Rows are points. The points of each table are mixes of a few directions, plus a little noise. Count the directions of each table, and those that both share. Where both have some left over, give the other angles between the two spaces (their principal angles), to ten degrees, smallest first.
(in the rows, 128 means zero)

First, 6 rows:
[[150 115]
 [168 106]
 [196  88]
 [107 141]
 [ 77 157]
 [ 71 160]]
Second (5 x 2):
[[114 128]
 [190 128]
 [149 128]
 [ 32 128]
 [155 128]]
Directions: first 1, second 1, shared 0; angles 30

First:
[[174  97  35]
 [110 138 167]
 [103 163 158]
 [125 115 152]]
Second:
[[138 133 125]
 [164 146 120]
 [ 84 109 139]
 [187 157 115]
 [ 21  78 153]
 [172 148 118]]
Directions: first 2, second 1, shared 0; angles 60

First:
[[125 102 136  73 119 105]
 [128 126 128 122 126 126]
 [135 174 116 228 142 170]
 [128 133 126 138 130 133]
 [131 162 119 197 138 160]
 [120  72 143   7 110  76]]
Second, 7 rows:
[[ 93 146 150 180 170 153]
 [ 69 130 173 157 188 147]
 [157 166 102 201 118 156]
 [202 117  75  71  52  95]
 [ 98 106 153  96 148 116]
 [118 117 136 105 132 121]
 [160 114 107  85  91 106]]
Directions: first 1, second 2, shared 1

First, 9 rows:
[[116 133 127 160 135 156 116 182]
 [145 125 138 182 167 182 161 230]
 [179 111 142  96 150 106 195  82]
 [172 115 144 142 168 149 193 164]
 [128 127 126 110 119 111 125  96]
 [ 64 149 111 171 101 158  43 191]
 [ 96 138 119 140 110 135  84 143]
 [131 124 124  64  99  67 122  12]
 [121 128 122  87 103  88 111  52]]
Second (8 x 8):
[[145  38 106 146 169  97  82 147]
 [115 173 117 153 147 135 156  86]
 [ 93 155 121 105  96 108  76 182]
 [160  90 105 151 200  97 156  99]
 [186  83 158  55 124  92 156 190]
 [ 79 164 111 179 116 164  99  88]
 [119 144 166  95  48 173 117 156]
 [126 180 138 143 121 161 184  75]]
Directions: first 2, second 4, shared 1; angles 80

First:
[[ 96 132 146 114 127 145 136 133  76]
 [194 117  84 161 132  91 107 118 240]
 [ 79 135 160 105 124 155 141 135  46]
 [ 87 135 154 106 126 150 141 132  59]
 [ 90 135 153 110 127 150 139 132  65]
 [200 116  82 163 132  88 107 118 249]
 [148 125 117 137 129 117 122 126 161]]
Second:
[[194 100 137 168 123 104 135 143 207]
 [ 70 158 104  92 134 145 115 108  69]
 [ 26 178  94  64 139 160 107  96  17]
 [157 101 173 151 120 127 150 153 140]
 [154 141  60 135 137 101  97 102 202]
 [138 108 173 141 120 135 150 150 114]
 [126 142  91 122 134 120 110 111 148]
 [157  95 193 153 116 132 160 161 127]]
Directions: first 1, second 2, shared 1

First (9 x 11):
[[152 126 118 124 169 153 123 106 115 101 105]
 [138  46 178 131 100 137 123 147 140 130 151]
 [203 218  56 149 230  93 137  56 148 124  86]
 [122  90 168 134  79 129 121 160  90 151 132]
 [ 78  82 154 137  86 120 142 154 171 115 176]
 [112 118 149 155  86 101 136 148 107 151 140]
 [ 45 101 153 140  85 154 137 163  90  84 145]
 [186 243  42  63 215 143 108  74 158 147  79]
 [115 130 134 119 104 122 126 143 132 146 138]]
Second, 8 rows:
[[135 174 152 150 148 182 102 126 146 191 142]
 [159  94  64  26  84  33 147 135 106  85  81]
 [ 77  98 176 230 152 167 144 121 130  82 168]
 [136 108 102  90 110  89 140 132 116 104 110]
 [143 158 128 113 131 142 115 128 134 165 126]
 [103 144 176 204 157 192 118 122 142 147 163]
 [143  79  77  59  91  41 155 134 105  67  93]
 [130 168 151 153 147 181 106 125 144 181 145]]
Directions: first 5, second 2, shared 1; angles 90

First (8 x 14):
[[110 103 107 124 102 102  98  90 150 186 102 141 121 111]
 [152 146 127 138 118  73 115 135 130 130 103 108  50 125]
 [126 116 128  33 144 132  59 203 184  76 172 147 147 160]
 [ 52  87 118 145 195 178 142  50 122  99 100 143  82 230]
 [207 182 150 111  92  93 129 226 123 105 166 104 152  61]
 [106 105 106 173  93 113 137  47 120 220  83 137 133  89]
 [126 139 142 146 152 162 164 132 103  93 141 122 141 146]
 [143 147 146 153 129 170 180 143  93 115 156 123 198 100]]
Second, 10 rows:
[[113 115 102 107 162 143 138 154 146 105 114 110 141 226]
 [ 41 124 129 152 143 151 121  70 143 136 128  91 177 224]
 [120 119 106 184 136 140 179  90 161 144 138 128 239 121]
 [113 127 118 136 139 144 148 160 164 132 106 119 180 200]
 [200 133 134  86 105 120 124 174  62 131 125 147  46  47]
 [ 91 122 160 128 120 114  71 108 187 129 128 176 107 101]
 [166 124 148  95  92 143 117 144  59 163 122 166  71  29]
 [144 161 114 178 133 110 181 149 142 119 126  67 192 178]
 [196 109  89 100 152 116 157 131  88  96 156 130  93  72]
 [ 94 143 178 112 102  97  48 100 128 124 137 143  33  82]]
Directions: first 4, second 6, shared 2; angles 50, 60

First, 11 rows:
[[130 134 131 122 124 122 126 123 129 128 135 127 135 123 128 135 123 127]
 [149 146 109 118 158  34 235  80  96 151 104 144 164 101 248 189 117 120]
 [107  92 144 146 141 170  75 167 144 137 132 129  85 157  61 102 162 113]
 [143 165 111 117  86 147 133 111 125  91 130 113 158 111 142 107  89 162]
 [137 150 114 126  89 166 116 126 130  92 126 114 140 124 120  91 101 159]
 [112  74 140 147 209  61 175 136 115 194 105 158  91 146 166 180 188  73]
 [139 180 129 100  66 163  81 113 144  84 165 105 170 103  91 110  77 162]
 [134 138 112 136  92 181 112 136 131  91 119 114 127 135 111  78 110 159]
 [144 174 133  91 120  63 158  81 122 134 155 129 185  86 176 189  93 126]
 [ 96  71 155 153 149 189  46 187 153 146 135 131  62 173  26  93 181 101]
 [117  86 130 152 173 112 151 146 121 159 102 144  91 151 141 134 169 102]]
Second:
[[128 127 129 126 140 108 143 120 124 138 126 132 129 125 147 146 133 121]
 [129 126 128 126 147  99 150 120 121 145 123 135 133 123 155 153 131 117]
 [128 126 128 127 147  96 155 117 124 145 124 136 133 125 156 152 134 114]
 [134 117 131 120 195  10 224  91 101 188 113 158 145 110 230 218 149  87]
 [126 133 126 133  80 212  62 154 148  86 138 108 118 141  54  62 114 159]
 [123 136 127 136  70 230  48 160 153  77 142 102 113 143  38  50 111 164]
 [130 128 129 126 133 118 135 127 123 133 127 130 129 125 137 134 129 125]
 [128 129 128 129 122 140 122 131 131 122 130 128 127 129 118 119 126 134]
 [123 137 128 135  83 210  62 154 148  87 137 108 118 142  57  65 115 158]
 [134 119 130 120 195   7 226  93 100 189 113 157 145 110 232 221 149  84]
 [126 131 127 133  99 180  85 144 139 101 136 116 122 135  82  86 119 147]]
Directions: first 3, second 1, shared 1
